Every row gives one point. Each copy is the shape, with its points in the same order, stretched, turned, moved and blurred by noise. Is it also mirrored, or only turned?
In the rows, zero is written as 128.

Shape (6 x 3)
[[118  76 144]
 [134 150  98]
 [ 84  69 160]
 [ 49  91 166]
 [158 147 130]
 [160 149 140]]
Copy 1 (6 x 3)
[[124 102 135]
 [170 169  98]
 [133  82 158]
 [161  82 188]
 [138 181 119]
 [133 183 123]]
Copy 1 is: mirrored
Copy 2 (6 x 3)
[[116  72 148]
 [136 125  80]
 [ 86  75 166]
 [ 43  88 150]
 [145 141 114]
 [148 143 114]]
Copy 2 is: only turned
Copy 3 (6 x 3)
[[136  97 151]
 [130 171 106]
 [ 97  73 158]
 [ 54  85 163]
 [151 171 145]
 [157 181 151]]
Copy 3 is: only turned
Copy 4 (6 x 3)
[[112  93 183]
 [105 169 133]
 [ 93  64 169]
 [ 89  56 121]
 [148 158 142]
 [157 154 144]]
Copy 4 is: mirrored

Shape (9 x 6)
[[ 54 132 120 120 142 104]
 [157 138 110 160 131 117]
 [149 110 145 146 139 107]
 [153  86 170 142  59  80]
 [143  77 122 131 134  91]
 [167 127  86 163 183  99]
 [135 157 122  85 139 179]
 [134 127 197 178  74 185]
 [199 134 166  96 131 114]]
Copy 1 (9 x 6)
[[ 58 145 145 116 158 112]
 [152 146 102 157 142 129]
 [156 125 137 146 144 114]
 [154 122 175 167  74  73]
 [148 104 122 128 121 100]
 [158 133  70 148 184 112]
 [126 169 137  95 131 192]
 [147 153 210 196 125 178]
 [201 163 154  98 114 126]]
Copy 1 is: only turned
Copy 2 (9 x 6)
[[ 73  78 127  90 138 115]
 [161 129 136 150 131 103]
 [122 148 150 147 127  77]
 [119 146 174 149  40  53]
 [111 145 109 146 105  54]
 [171 128 102 158 180  71]
 [120 179 126  90 146 170]
 [102 163 210 187  77 161]
 [144 213 170 106 126  81]]
Copy 2 is: mirrored
Copy 3 (9 x 6)
[[ 54 136 133  95 124 113]
 [133 128 129 177 110 143]
 [130 112 167 152 124 126]
 [122  85 212 151  55 103]
 [131  75 152 134 122 111]
 [145 115 100 184 155 124]
 [147 166 135  98 121 183]
 [103 138 228 170  77 207]
 [193 140 186 137 116 124]]
Copy 3 is: only turned

Shape (12 x 9)
[[124 165 130 200 154  93 121 155 151]
 [136  95 174 110  96 117 109 112 102]
 [194 103 160  89 112 143 142  50 105]
 [173 113 121 126 134 128  99 162 135]
 [183 156 138 115  84 114  86  86  95]
 [151 137 177  95  82 168 119 113 130]
 [131 145 117  99 126 125 122 115  88]
 [ 75  93  78 200 131 159  81 128 178]
 [119 130 139 202 158 199  94 169 117]
 [ 81 109 110 183 159 155  97 143 139]
 [119 175 124 156 165 150 113 169 161]
 [167 104 111 115  51 120 161  92  95]]
Copy 1 (12 x 9)
[[146 153  75 188 158  92  92 153 117]
 [135 100 174 128 100 111  88  77 103]
 [171 117 170  99 103 149 101  14 154]
 [157 105 119 126 132 158  77 139 129]
 [161 149 131 126  70 142  49  58 116]
 [128 144 210 139 105 153  91  86 132]
 [130 146 115 103 100 149 111  91 101]
 [ 64  71  68 222 149 140 126 143 136]
 [122 117 126 214 188 167 116 146  64]
 [ 86  98  93 193 172 139 128 138  98]
 [119 164 102 166 183 146 102 157 121]
 [167 115 142 130  29 129 131  81 141]]
Copy 1 is: only turned
Copy 2 (12 x 9)
[[120 170 170 185 126  58 140 164 143]
 [137  79 177  88 111 110 142 113  90]
 [185 110 177  83 154 170 118  61 103]
 [122  96 132 170 120 121 164 114 106]
 [140 128 171 133 126  95 132  40  68]
 [112 128 199  98 113 161 155  89  76]
 [117 134 119 107 155 114 127 109  78]
 [ 78 132 140 179  50 129  58 173 144]
 [ 88 128 192 206 128 151 100 199  91]
 [ 82 126 146 163 115 120  79 190 129]
 [ 70 164 164 182 148 124 147 157 129]
 [190 148 126  91  81 137 138  89  66]]
Copy 2 is: mirrored
Copy 3 (12 x 9)
[[113 129 128 205 185 109 150 152 137]
 [144 106 158  84 106  83 110 111 140]
 [199 127 181  89 101 106 125  38 140]
 [164 114 119 121 156 149  88 148 155]
 [193 173 151 122 110  78  70  95 139]
 [131 152 173  94  93 124 106 103 166]
 [144 164 125  97 137 112 107 109  97]
 [ 70  90  47 200 119 129 111 132 161]
 [ 72 107 157 204 150 171  85 145 119]
 [ 66  89  95 176 150 136 109 133 123]
 [ 85 154 132 175 181 164 116 151 152]
 [215 138 128 103  54 106 134 112 114]]
Copy 3 is: only turned
